Rows are points. Any point is a mix of the corners, with weights that add up to 1. It lies inside the corners' shape when no weight is negative. Is each point inside? If not, which corners have a negative weight?

Corners:
(1): [ -7  -4 -38]
(2): [-19 -80 -44]
(3): [-30  36  35]
(4): [ 41 -42  71]
Points:
[  9 -48  -9] -> outside (3)
[  4 -61 -27] -> outside (3)
[-14  41  25] -> outside (2)
[ -6 -17  36] -> outside (1)
[-12   9  20] -> inside
[ 4 19 55] -> outside (2)
[-10   1 -16] -> inside
[-17 -37  -9] -> inside
[ -6 -45 -38] -> outside (3)

Corners:
(1): [-59   3  17  -1 -25 -11  86  47]
(2): [  6  19  13 -58  68  36 -36 -12]
(3): [  4  37 -26  19  88 -25  -1 -59]
(4): [-77 -29  -6   9  57  14 -33 -71]
(5): [ 30 -19 -37 -43 -16   1 -42  31]
(6): [ 34  -2  51 -12  41 -44  -2 -28]
(7): [-34  49  12  56  12   4  14  27]
(8): [  1 -10 -13 -74 -56  48  37 -63]
(9): [-47  16  25 -25 -30 -82  28 -15]
Points:
[-13   7   0   5  35  22  -3 -12] -> outside (9)
[-11  13   3 -17  10   0  15 -21] -> inside
[ -7  21  -3 -14  52  -7  -6 -31] -> inside
[-13  23 -12 -14  45  27 -11 -10] -> outside (6, 9)
[  5   4  14 -54 -21   9  14  -7] -> outside (3, 4)
[-14 -28  -3 -53  -4   0  -8 -18] -> outside (3, 7)
[ -3  47  20  28  45 -62  17  34] -> outside (4, 8)

Corners:
(1): [  7  49 -80   6 -15 -24   8  34  -7 -20  27 -28]
(2): [-34   1  -3   2   5  52  -3 -21 -63  29 -21  12]
(3): [-68  72 -33  30 -59 -75  26  44  44 -25 -15 -33]
(4): [ 24 -33 -19   5  19 -10 -13 -65  10  30  -9  18]
(5): [-62  39 -63   8 -41   4  22 -24  37 -40   3 -74]
(6): [-10 -12  50  35  80  39 -61 -24   3 -12  37  34]
(7): [ 12 -31  30 -16  64  21  38 -35 -18 -26 -28   0]
(8): [ 53 -16  86  39  11  52 -22 -50 -49  -1  15   1]
(9): [-36 -26 -26 -28 -33 -23 -30  34 -14  10 -15 -71]
(10): [-51  27 -41 -56 -54 -14  42  22  56  -3  40 -12]
(11): [-22 -32  15  57  18 -45 -27 -30 -33 -88  63  57]
(12): [ 16 -70   5  49  21  73   0   2   0  19 -14   8]
(13): [ 17  -2 -20 -18 -12  56 -34 -16  11 -33 -54  14]
Points:
[-13   1 -17   8 -15   2  -9  10   6  -3   2  -2] -> outside (5, 7)
[-33   6 -31   1  -6  -7   3  -1   9  -9  -1  -8] -> outside (8)
[-110   99  -92  -11  -82  -81   -5   59   34  -68   57  -18] -> outside (4, 7, 8, 12)
[  1   1  -8   5   8  40  -4  -8  -1  12 -34 -18] -> outside (10, 11)
[ 17  12 -15  15   0   5 -10  -6   6   1 -10 -35] -> outside (2, 10, 11)
[-12  -4 -12   7 -12  -2   4 -12 -12 -17  -1 -11] -> outside (6)
[  1   4  -4  17   6  11  -1 -19  19 -36  12   4] -> outside (2, 9)
[  6   2  -7   6   6   8   4 -21  -2  26   7 -22] -> outside (11, 13)
[-54  -3 -48  -8  -3  30   2  -3  -2 -25   7 -24] -> outside (3, 4, 8)

Corners:
(1): [ -5 -58 -34 -40 -24 -20 -28 -24 -22 -29 -77 -15 -12 -20   8  -1 -58  47]
(2): [ 22  54 -32  -3 -29 -60  15 -19   5  16  -7 -53 -10 -18  27 -68 -37  26]
(3): [ 45   5  24  54  27 -41  23 -15  -7 -45 -43 -39  30   8  -7  38  50  46]
(4): [ 34  15  34 -25  21 -13   7  -8 -59 -24 -85 -20   8 -44  37 -37 -12  70]
(5): [  8 -22  32  90 -13 -34  44   5  62  14   6  52  51  12  28  -4   3 -31]
(6): [  6  38  21  75  23 -21 -27  -9 -42   5 -40 -16  27  36 -19  -9   7  38]
(7): [-14  34  15  17 -47  21   2  20  65 -18 -18  14  -5 -19  33  49  66  11]
(8): [ 22  16 -13  12 -35 -45 -53   7  22 -43 -38   8 -42   0 -19 -74  43  -6]
(9): [ 29 -32   9  10  -1 -19  42  21  34 -31  94  32  51 -21  18 -25 -40   2]
(10): [ -3 -38 -24 -45   1  16  30  34 -48 -48 -19  32 -30 -13  36  -1 -27 -56]
(11): [-13   1  53  52 -19   2  42  29 -73   8  52  20 -55 -43  23  48  -3 -62]
(12): [ 11 -58  13  32  20  39  11   3  66  41  20  15 -36   6 -15  -8  27 -27]
(13): [ -6 -14  20   5   5 -49 -48 -44 -33  -7  -6  18 -18  10  67  32   7 -10]
(14): [ 77 -47 -27 -42   9 -12   2 103   0  24  -5  10 -18   5 -42 -13 -93 -72]
(15): [-11  42  27  -9  34 -80  -3  10 -15  16  53   6  87 -56  36 -10   3  12]
(16): [ 55 -34 -94 -95 -99  14  18   1  23 -25 -38  30  11 -29   2 -62 -28  17]
(17): [-11  68   8  52  25  -7  28 -31 -21 -10  10  16 -62 -78 -52  38  -6  -6]
(18): [-13  40  31 -28  41 -55  22   1 -40 -22  -4  34 -15 -22 -13 -10   4  48]
(19): [ 21  -4 -24  30   3 -55  11  58 -33   2  37  63  20 -13  39 -39 -31   7]
Points:
[  7  -4  -2  -2 -11  -9  15  21  -5  -2   0  17  -9 -26   2 -14 -19  -7] -> outside (3, 13)
[  3 -15  14  14 -22   2   7 -30  14  -7 -29 -28  31 -12  50  16  13  24] -> outside (8, 14, 17, 18, 19)
[ 27  38 -13 -21   9 -41 -13   9 -61   2 -39 -25 -33 -42 -42 -37 -20  31] -> outside (5, 7, 9, 10, 13)
[  8   6  10   2  13 -23  -6  11 -22 -11   2 -13 -22 -38  20   8 -15   2] -> outside (5, 6, 16, 18)
[ 10  11  10  28   2 -21   0   4 -13  -7  -3   6   4  -6   4  -4  -3   7] -> inside

Corners:
(1): [ 27 -77  14  20 -38 -78  28 -70 -15  -1   2  25  34  26 -32  -2  -5 -29
 -40  34]
(2): [-39 -53  -2  23   1 -18  36  23 -35 -67 -56  18 -33 -71  66 -30  97  14
 -23   0]
(3): [-43 -64   3  32  38 -65 -20   4  22 -86   9  -4 -33 -21  15 -49 -36  -2
 -23  31]
(4): [ 52  54 -41  13 -66 -78  38 -68  50 -62 -61  31  26 -52 -44 -18  16  48
  21  33]
(5): [-56 -66  28  78 -11  40 -44 -55 -49 -20 -52  60  69 -41 -38 -25   5  27
  39  26]
(6): [-40   2 -10 -32 -49  28  59  -6 -47  30  72  87 -45  27  57  31   1 -62
 -15   8]
(7): [ 14  41 -15  37  -3  46  47   7 -23 -19 -31  17 -50  44 -54   1  59  16
  -5 -51]
(8): [-23  45  84 -51 -86 -13  -7   1 -19  25 -37  11  14  43  19  45   0 -41
  -2 -43]
(9): [ -7  14  93 -54  23  14  25  -2 -36 -16  56 -33  32  31  44 -42 -14 -13
   9  27]
(10): [ 13  35 -29 -59 -17 -77 -16  44 -18  -7 -53   7  26  33  25 -26  49  20
 -75  49]
(11): [ 38  24 -38   0 -34  36 -35 -33 -51  25  26  84 -24  15 -10  21  52 -83
  48 -13]
(12): [ 27  41   7  -8   4  43  22 -39  35  29 -43  52 -17 -24  20   5 -10 -21
  48   5]
(13): [  9 -59  10 -26  27  10 -51   9  12 -36  30   0  -6 -52 -40  16  25  29
  15  24]
(14): [-34   6   4 -26  23  11 -65  -2  40   1  38  18  67 -28 -46  18  12 -74
  56 -53]
(15): [-64 -37  23  18   3 -66  -1 -42 -32  -4   6 -10  45   3  31  55  56  20
  26  30]
(16): [ -4 -61 -35  40 -61  39  23  12  23 -41 -58  26  -1  -7  38  -6 -14 -13
  48  13]
(17): [ 27  -6 -30   6  20 -32 -49   4 -20  23  36  82   9 -12  20 -32  78  40
  12 -54]
(18): [ 33  71  24  35 -15  46 -66  49 -23  25 -21  47  52  12  40  36   5 -11
  -5 -16]
(19): [-80 -65  42  68 -35  36 -42  38 -40   7 -13 -25   6 -89 -12 -13  -5 -57
  40  38]
(20): [-52  -1 -23 -34  -5 -68  -7 -40 -39  37 -26 -23  43 -28  34  46 -21   7
 -26 -42]
(21): [ 17   7  17   0 -36 -11  42  52 -55 -33 -42  84 -20  19  51  19 -44   8
  17  14]
Points:
[  1 -32 -34  15  -6 -14   9  -3  -1 -36 -22  27  14 -22   8 -21  -5  27
 -10   0] -> outside (8, 11, 12, 15, 19)
[  3 -10  -2   2 -19 -17  11 -12 -21 -12 -15  36   1   3  23   2  16   9
  -5   4] -> outside (14, 19)
[-26 -33   9   1 -16 -20   7 -22 -15 -17 -10   6  -7 -22   6 -13  26   0
   0  16] -> outside (14, 18, 21)
[-18 -13 -13  12 -11 -30 -10 -21  -3 -13 -13  35  -5  -8 -23   9   0  -7
   8  -1] -> outside (2, 9, 16, 18)
[-18  -6  11  13 -18  27   4   5 -13 -15  -1  35  -6 -11  18   3  15 -14
  30   0] -> outside (1, 10, 20)
[ -6   3  10  10 -10  20 -11  -5 -14  -6  -2  36   5 -22  11   3   5  -7
  26 -16] -> outside (1, 10, 15)
[  5   4  -2  -1 -18 -14  -6  -3  -7  -9 -19  26  16  -4   5   2  15  -5
   0   8] -> inside
[ -5   3   6  -5 -21   8   5  -5 -23   4  -4  34  13  -2  15   7  24 -12
  13  -4] -> outside (3)
[ 14  28  18 -17  -9  -7  -4 -13  -1  10  23  20   2  13 -19  20   4 -22
  15 -17] -> outside (2, 5, 10, 16)

Corners:
(1): [-16 -40 -30   2  -9   5 -21 -26  35 -19  48  20 -50  39 -28 -40 -44 -50
 -67 -21]
(2): [ 49   3 -35 -44  -7 -18  -9 -59   6 -30  40  27 -21  24 -36 -48  -4 -43
   6 -45]
(3): [  5  15 -24 -13   6  55 -80 -49  -5  -1  25 -34  -8   1 -53 -22 -22 -18
  -2  14]
(4): [ 56 -27 -23  54  33  30  37  20  33  11  -9  -3  33  34 -49   0  52  14
  10 -16]
(5): [  18   -8  -42  -50  -16   54    8   -7  -20  -38   24   44  -20   63
  -12  -23    9 -108  -47  -39]
(6): [-36  28  49 -39   5  11  81   3  12  75 -61 -24   3 -23  -8 -50 -13   8
  10  26]
(7): [ 22  12  50   0  67  22   7  34  59   1 -53 -64  43  -8   0 -11   8  32
  11 -43]
(8): [-10  11   6  -2 -18  20  21  41  38  60 -47 -91  44  20  62  12 -21  22
  15 -17]
(9): [-31  38  53 -45 -38  68   7  27  78  23 -74  20  22   9  10  14  -7 -13
  29 -29]
(10): [ -9  31  81 -26 -23  27  27   8  32  27  -9 -21  58 -70  72 -26 -27 -48
  18  22]
(11): [-68 -44 -31 -18 -10  -1 -12 -11 -42 -59  11  35  10  46 -15 -94 -28 -47
  -3  -6]
(12): [ -3 -21 -75 -34  49 -36 -23 -12  45 -39 -12 -26 -27  12 -32  38  -2 -31
  38  20]
(13): [-39  48 -54   0   7 -36 -40 -25  24 -13  25 -27 -19  25 -59 -14   5 -65
   9 -18]
(14): [-29 -42  -5 -64 -47   3 -17 -64  -7 -31  19   5  13  42 -36 -27   9 -64
 -62 -10]
(15): [ 23  -8  19  75   9  43  35 -14  17  45 -46 -70 -31 -18 -19  35  20   5
  39 -57]
(16): [-12   9  -1  19  54  38  23  -9  35  24   7 -11  30 -55  14  44  20  34
   0 -45]
(17): [  9  33  16 -15  -5 -16 -48  26 -24  -5  33 -32 -28   2 -34  24   2   1
  26   2]
(18): [-26  -3 -32 -40  28 -12  -4 -62   2 -50  85 -25   1  85 -51  25 -47 -43
  25   6]
(19): [ 60 -23   6  63  60  18  -8 -28  -4  68 -73   0  52  17  -1  33  33 -32
  -4 -55]
(20): [ 36  18 -13 100  52  38   5 -47  13 -20 -69  -5 -15  21   8  24  58  57
 -37 -12]
(21): [ -6  31  35   5 -19   6  65  37  21   6 -73 -25  65 -45  -3  23 -75  11
  10 -30]
Points:
[ 13  -5 -18  17  17  17 -16 -18  19  -2 -12 -11  -6  14 -14  -1  18 -19
  -6 -26] -> outside (6, 18, 21)
[  0  -2  -7   7  11  21   2 -14  11  -3  -8  -7   2  23 -20  -7   0 -14
  -8 -26] -> outside (10, 12)
[ 14   3  -2   6  16  18  -1 -15  18  11 -12 -16   9   8 -14   6   3 -14
  -2 -22] -> outside (11)
[-12   0 -28 -31   7  25 -49   6  52 -55  -1   6  15  46 -38  17 -18  32
  -5 -21] -> outside (5, 6, 10, 13, 15, 19)
[ 13  12  13  17  20  27   7 -13   8   7  -9   2  11   9 -20  -8  -7 -16
   1 -28] -> outside (8, 12, 14)

Corners:
(1): [-46 -36 -79  44   4  20 -20  31 -29  74  18   9  15   1 -57  -2  10 -27
  14  -6]
(2): [-28   3 -28  73  14  26 -15  34   6  37  -9   4  65 -37 -81 -13  38 -13
  -8 -10]
(3): [ 25  45  38  19  -8 -26  36  32  27   4 -49 -15 -20  20  -3  50   8  59
  30  25]
(4): [ 10  -2 -14 -29  13  45 -42  29  58  73 -49  79  35 -48  23 -49 -22 -42
  14  13]
(5): [-15 -26 -15 -23   1  45   5  41  22  47  14   5  31 -26 -36  -8  23 -34
 -32  -3]
(6): [ 18  39  32 -17 -22  16  56 -37 -14 -41 -79 -20 -22  -3  55  22 -14  45
  28  66]
(7): [ 12 -70 -22  16  36  50 -21 -15  53  32 -43 -17  -4 -22 -14 -24 -13 -27
 -17 -20]
(8): [ 48   6  14  49   2 -23  13  20 -17  33  26  -6  17 -18 -28 -21   9  28
  27  66]
(9): [-33  -4 -13  23  21 -33  -1  14   7  40 -11  24  39   6 -41 -43   8 -21
 -45   3]
(10): [ 11 -37 -61   7  -3  27 -29  18   5  48   5  22  19 -39   2 -13  12  -3
  -1 -69]
(11): [-30 -47 -10  15 -28  38 -45   3  59  87 -20  47  -5 -83 -27 -38 -21 -36
   2 -32]
(12): [-24  -1  30 -53  -2 -41 -35 -16  17 -29 -52 -18  -1 -41  57  81  -8  -1
  72  12]
(13): [-25 -18  25  25  24   2  41  14 -24  28   7  24  39  -2 -46   7  54  31
  53   7]
(14): [ 37  14  18 -21 -16 -39  51  40 -38 -34 -68 -33 -12 -12 -13  25 -45  63
  62  28]
(15): [ 11   2  42   3 -13 -21  79   1  16 -52 -69  -2 -31 -24  64  66 -12 -16
  56   6]
(16): [  7 -92 -51 -17 -45  26 -19  -1  79  12 -60  34  15 -56  32  13  -2 -16
   5 -10]
(17): [ 40  16 -18 -72  10 -41  46 -55  15 -15 -88  -9 -42 -25  -1  63 -14   2
  28  45]
(18): [ 41  14  -3 -40 -26 -18  49 -62  25 -21 -47 -43   2  23   7  18 -24  -7
  64  27]
(19): [ 18  19  28 -45   8 -12  12 -29  36 -79 -56  30 -35   3  -4  65 -32   4
  18  54]
(20): [ 42   1  69  38 -18  -9  36  12 -61  10 -50   5  21   7  -8  31  21  11
  23  28]
(21): [ 14  -8 -39 -71 -19 -19 -15  -7  26 -46 -69  -4 -55 -20  18  13  32 -44
  45  -5]
Points:
[ -2 -20   2   0   6   5   1   5  23  38 -39  17  -8 -24   9  -7  11 -20
   5  21] -> outside (2, 10, 14, 18, 19)
[ 25   8  17 -13  -1 -19  45 -10  -3 -36 -46 -17  -8  -1   6  44   5  18
  28  28] -> outside (1, 4, 11)
[ 11  -4  29 -50   6 -25  31  -5  61 -41 -68  -7 -55 -31  19  38  -4  18
  15  46] -> outside (1, 2, 4, 10, 18, 20)
[ 19  -1   7 -11   1  -5  15  -1  12 -12 -44  -3   3 -13   4  17   9   4
  24  16] -> outside (1, 11)

Corners:
(1): [-20  60 -26  -5  10   9  17 -31  31   4  -7  17 -14  12 -13  -4 -20  12
 -15  14]
(2): [ -4  -1   1 -13 -25  40  -1 121  -8 -25 -26  24 -17  16   5  11  -5   6
  20  33]
(3): [  2   5  15  -4 -23  20  13  26  14 -17  -9 -45   5  -8  17   2  20 -13
 -19  -7]
(4): [ 18 -10 -42   2  -2  39  28   7  14 -17 -14  20  14  17  16 -18   2  15
  -6  19]
(5): [  7 -13  14  16   6 -11   0 -33  -4  25  10 -23   0   6 -23  18  15 -15
  -5 -38]
(6): [ 25   8  10 -16   4  -2 -11 -33  16  21  12   6  17   1 -16  -4   4 -13
   6   6]
(7): [ 19 -18  12   1   4   5 -15 -35   0  30   7 -24  14   2  43   5 -17  -8
  -7  19]
(8): [ 20 -15   5  -7 -12  16 -16 -34 -26  20  36  -6  11 -28 -23   0  10   1
   9 -26]
(9): [ -5  29   5  23   5   2  23 -29   7  -5   1  19  -4 -20 -13   4  -6  -6
  14  15]
(10): [-15 -19  23 -34  -4  -3  -9 -29   0 -13  -3  14  17   7  -4  -2 -18  -7
  -6  11]
(11): [  9 -17   1  -7 -25  -2 -20  17  10 -14  -4  24  12   8  -7   1  -1  15
  15  -5]
(12): [-11  25  10 -16 -10  10 -17  12  14 -15 -14   9  35  14   4   0  12  21
 -17  12]
(13): [-10  -1   3 -25  -9  -7 -16 -23   7   8  -7  17   6  -6  -8  -2  20 -11
 -15  24]
(14): [ -6  -1  28 -22  15  -4 -23  11  24  -3   8  34 -15  -3  28   9 -11   0
   9  15]
(15): [-21 -12  23 -24   1  -5  17 -18   1  47  19 -36  -2   9   5  -1   6  -1
  -2  -6]
(16): [ -2  -5  18  12  11   1 -20 -47  13   8  34 -82   0   5   8  13  29   1
  16 -39]
(17): [-15 -14 -14   2  -2  -2  -5  35   0 -12 -10 -17   8 -30 -20  21  20   7
  15 -13]
(18): [ -2   3  -9   8   5   2 -20 -31  12  -7  55  17   2  -9  17  -4 -20 -12
  16   5]
(19): [ -2   6  -3 -11   0 -16  -1 -23  -6 -10   0  15  19  -8 -14  56  15 -17
  11   3]
(20): [ -6 -18   9 -26  -9 -12  31  22  13  -7   1 -23  -9  17 -21   4   9  68
 -23  16]
(21): [-22 -19   1 -21  -6  -4  -2  76 -54 -15  -5   9 -10  14  15  -1   5  25
  29   6]
Points:
[ -5  -3   6 -12  -4   4  -4   2   2   1   6  -4   3   2   5   3   2   5
   4   7] -> outside (5)
[ -3   1   1  -3   3   6  -5 -10   0   1   9   3   4  -1   1   7   1  -5
   9   3] -> outside (3, 11, 20)
[-10   0  -5 -14 -11   4   5  38   1 -21 -19  -2   5   3 -14   8  17  20
   4   9] -> outside (5, 7, 8, 14, 15, 18)
[  1  -1   5  -9  -4   9 -11   2   2   1   2   3   8  -2   9   4  -1  -4
   6   8] -> outside (5, 20)
[ -8  -6  25 -15  -5  -7  -7   4  12   6  -7 -17   8   2  -1  17  14  -1
  -3   5] -> outside (1, 4, 8, 18, 21)
[ -3 -12  11  -5   0   0  12 -18  -6  10   7 -23  -3   7   7   7   4   8
   0 -13] -> outside (2, 6, 12, 13, 17, 18)
[ -5   4  -7 -13  -8   4   0  18   1  -5   5  30  -2   9   4   1  -8  25
   5  22] -> outside (3, 5, 6, 10, 16, 17)

Corners:
(1): [ -2  24 -99 -32  -1 -30   7  49  17 -17  11 -18  38  38  25  -8 -42 -44
  21  -6]
(2): [ 29  38  46  30  85  52  10 -28  37   3 -13  -6 -55  29 -38 110 -41  69
  54  52]
(3): [ 22   3 -90 -11 -41 -23 -53  15  91 -22  19   1  33  -1 -36 -58  -3 -19
  12 -14]
(4): [ 38   6 -16   2  78  44  42 -26  -3 -15   7  45  -6  11 -21  23 -21  54
  45  48]
(5): [-33 -49 -26 -32 -33 -10  26  66  45 -31  13 -29  30 -26  40 -40  -7  12
  75   1]
(6): [ 35 -12  16 -22 -65 -35  21  -8 -40   9  48  -2 -35 -29 -31   1  46   2
  -2   4]
(7): [-63   7 -89   2 -19  -8 -38 -11 -34  32  14   2  37  51  17 -63 -45 -52
  37  19]
(8): [-22 -12  66   9 -29 -29  -3 -56 -27 -29  31  31   5  93  21  19  28 -20
 -21  -7]
(9): [  8  20  61 -22 -83  -8  18 -43 -66  31  51  -1  39 -48   0  31  23  37
 -34 -53]
(10): [  7  23 -16   6 -58  -3  25  64  39   0 -50  -7  66  12  18 -55 -21 -69
  24   6]
(11): [-19  92  25  12  50  46 -15  12  -4 -13 -17  52 -37  36  41  27  13  45
  29  35]
(12): [-15  16 -41  -2 -24 -54  18 -47  38  -9  35  23  37 -13  55 -48 -36 -42
  47 -49]
(13): [ 53  14  67  26   2  -8 -35 -67 -41 -23  30   3   5  26  35  27 -20   5
 -31  35]
(14): [-12 -41  95 -23  14 -33   4 -36 -73  48  36  20   6 -36  38 -20  23 -29
 -77 -32]
(15): [ 26  12 -15 -28  15   8 -20   6  13 -41  28   2   0  10 -22 -55 -26 -56
  21 -35]
(16): [-23  29 -45  27 -12   0  20  35  27  -8  57   0  13   0   1 -37 -52 -19
 -23  31]
(17): [ 12 -49  61 -35 -47 -52  23 -26 -34   0  14  10 -22  28   6 -16 -20  52
 -11 -37]
(18): [ 15 -11  56  -1 -35   0 -20 -47 -39 -43   2  50 -31 -26  18  44 -13 -22
 -56   4]
(19): [ -1  -9 -91  -1 -30  28  24 -26  -2 -14 -45 -18  -1  36  12 -49   6 -32
  29 -46]
(20): [-15  57  19  34  70   6  -3 -41 -15 -35 -39 -31 -15   0 -58  16   5  85
  15  10]
(21): [ 11  57  20 -35  -3  26   6 -58  41  -9   0  -9 -32  -5 -33  22   1  32
  10  71]
Points:
[ -2 -11  11 -14 -15 -15   8  -6  -2  -8  11   0   3   4   8 -15  -8  12
  10  -8] -> inside
[  4  29 -12 -15   4  11   1 -25  19 -17   2   7 -19  12 -15  15  -5  25
  34  16] -> outside (10, 13, 14, 16)
[  0  15  13  -7  -6  -8   5 -29 -32  -6  14  12   2  11   7  -9  -6  -9
 -12  -4] -> outside (2, 3, 5)
[ 11  -2  11 -14  -3  -4   7 -31  18 -16  22   6  -2  10   9  15 -21   3
   7   0] -> outside (6, 7, 10, 11, 20)
